Each point is reached from the start by the listed moves, each made once or not at all, plus a little noise. Say if it took an odd or an even number of moves. Then give how often each move was made.
(in the rows, 128 means zero)

Moves:
(1): [143 175  92]
(2): [ 96 150 133]
(3): [146 153 162]
Start: [125 139 111]
Points:
[140 188  75] -> odd (1, 0, 0)
[126 233 115] -> odd (1, 1, 1)
[111 188 151] -> even (0, 1, 1)
[160 214 110] -> even (1, 0, 1)

Moves:
(1): [172 120 138 134 129 171 131 137  94 136  93]
(2): [126 165 126 126 118 109 149 138 112 144 139]
(3): [119 123 171 101 156 102 162 133 129 131 134]
(4): [ 84 148 120 165 129  84 153  83 112 138 114]
(5): [139 148 124 115 161  97 134 134 128 112  95]
(6): [127 177 139 107 135 183 116  89 111 138 127]
(7): [128 137 110 128 128 137 167 117 149 121 123]
(8): [108 130 133 155 121 133 136 179 121 102  94]
Start: [141 116 127 125 124 134 104 115 117  96  91]
Points:
[140 116 126 124 122 134 106 111 116  95  92] -> even (0, 0, 0, 0, 0, 0, 0, 0)
[103 249 104 123 154 102 182  40  94 110  51] -> odd (0, 1, 0, 1, 1, 1, 1, 0)
[157 152 164 132 132 146 211 183  84  91  35] -> odd (1, 1, 1, 0, 0, 0, 1, 1)

Moves:
(1): [132 145 140 117 141 122 147 114 121 114 147 126 122 136 136]
(2): [123 152 104 121 151 121 121 118 119 138 126 119 130 140 140]
(3): [126 114 152 157 140 133 132 155 150 154 162 121 146 107 154]
(4): [123 130 144 145 122 122 119 122 132 141 125 111 144 133 120]
(5): [127 120 105 136 148 111 142 126 140 140 116 144 146 150 121]
(6): [123 134 133 138 142 148 129 128 118 130 133 144 130 128 127]
(7): [107 156 122 140 115 129 152 138 150 162 122 117 123 105 122]
(8): [130 146 118 131 132 119 134 165 130 113 132 159 130 128 136]
(9): [145 139 124 115 122 134 137 124 152 124  99 152 120 129 137]
(10): [140 132 124 161 126 111 124 140 124 141 127 137 108 141 117]
(11): [113 114  81 115 143 134 125 123 177 128 146 148 124 114 104]
(12): [133 143 150 117 107 123 132 112 137 145 132 156 129 134 141]
Start: [125 133 129 142 156 119 112 142 108 137 135 117 133 125 134]
Points:
[110 203 123 225 174  64 143 194 167 249 154 160 165 139 163] -> even (0, 1, 1, 1, 1, 0, 1, 1, 0, 1, 0, 1)
[136 166 169 143 136 135 117 114 134 163 111 168 142 137 146] -> even (0, 0, 0, 1, 0, 1, 0, 0, 1, 0, 0, 1)
[129 181  78 126 217  90 159 156 211 171 171 216 156 137 180] -> even (1, 1, 1, 0, 1, 0, 0, 1, 1, 0, 1, 1)
[121 162 133 168 172 112 121 113 147 170 178 171 120 142 110] -> even (1, 0, 0, 1, 0, 1, 0, 0, 0, 1, 1, 1)
[101 199  36 166 182  71 146 168 192 208 138 200 126 140 120] -> odd (0, 1, 0, 0, 1, 0, 1, 1, 0, 1, 1, 1)
